Each row of a before or after table is a point. The points were changed in one or more steps. Then noise was added and the rows were shuffled. The steps act on columns, c1 being the first. Write out the steps. A step turns or swaps two columns, mirrors them in a line or flattens them onto one, adds a multiple of one to another, or multiplies or shifts one. Angles are multiples of 10 degrees, from the lower column toward the higher: turns from -170 to 170, lines from 10 to 170 but not 90. Use the fewest steps. Two steps may share a column if one is a turn and the other turns, adds or multiplies; they go together, in the order done. Otherwise the lowest column goes first.

Before (8 x 2):
[[ 0.48 -0.09]
 [ 0.58 -0.02]
 [-1.01  0.33]
 [ 0.49  0.28]
 [ 0.16 -0.13]
 [ 0.47  0.09]
 [-0.33 -0.19]
 [-0.04 -0.25]]
After (8 x 2):
[[-0.01 -0.07]
 [ 0.01  0.09]
 [ 0.07  0.37]
 [ 0.02  0.14]
 [ 0.02  0.15]
 [-0.02 -0.22]
 [-0.05 -0.23]
 [-0.03  0.01]]
Steps: flatten c1 and c2 onto the line at 80 degrees

Before (10 x 3):
[[ 0.35 -0.03  0.16]
 [-0.10  0.32 -0.24]
 [ 0.32 -0.37 -0.08]
 [-0.11 -0.52 -0.12]
 [ 0.29  0.09 -0.36]
 [ 0.25 -0.17  0.17]
 [ 0.00 -0.03  0.26]
 [-0.31  0.15 -0.48]
 [ 0.31 -0.01  0.28]
 [-0.23  0.26 -0.24]]
After (10 x 3):
[[ 0.27 -0.63 -0.30]
 [ 0.29 -0.41  0.24]
 [ 0.34 -0.43  0.13]
 [ 0.36 -0.76  0.19]
 [-0.28  0.27 -0.44]
 [ 0.05  0.13  0.22]
 [-0.06 -0.31  0.28]
 [-0.16  0.21 -0.45]
 [-0.21  0.43 -0.34]
 [ 0.32 -0.28  0.31]]
Steps: turn c2 and c3 by -40 degrees; add -1.5 times c1 to c2

Before (13 x 4):
[[ 0.06 -0.59 -0.13  0.10]
 [-0.09 -0.51 -0.22 -0.18]
 [ 0.14  0.19 -0.03  0.59]
 [-0.06 -0.27  0.29 -0.02]
 [ 0.05 -0.08 -0.18 -0.16]
 [-0.35  0.66 -0.25 -0.22]
 [ 0.08 -0.04 -0.09  0.11]
 [ 0.11  0.60 -0.31  0.00]
 [-0.23  0.48 -0.33  0.06]
 [-0.06  0.47 -0.46 -0.03]
 [-0.08  0.23 -0.25  0.29]
 [-0.17  0.50  0.07  0.15]
 [-0.09 -0.02 -0.14  0.29]]
After (13 x 4):
[[-0.23  0.12 -0.31 -0.34]
 [-0.02  0.42 -0.28  0.47]
 [-0.42 -0.17 -0.22 -0.46]
 [-0.14 -0.29 -0.61 -0.50]
 [-0.15  0.25 -0.09 -0.13]
 [-0.09 -0.12  0.36 -0.50]
 [ 0.13  0.40 -0.26 -0.46]
 [ 0.00  0.10 -0.26 -0.03]
 [-0.35 -0.26 -0.62 -0.39]
 [-0.24  0.06 -0.22  0.56]
 [-0.48 -0.52  0.06 -0.45]
 [ 0.14  0.14  0.55  0.25]
 [-0.06 -0.08 -0.32  0.14]]
Steps: turn c1 and c3 by -40 degrees; multiply c3 by 2; turn c2 and c4 by -120 degrees
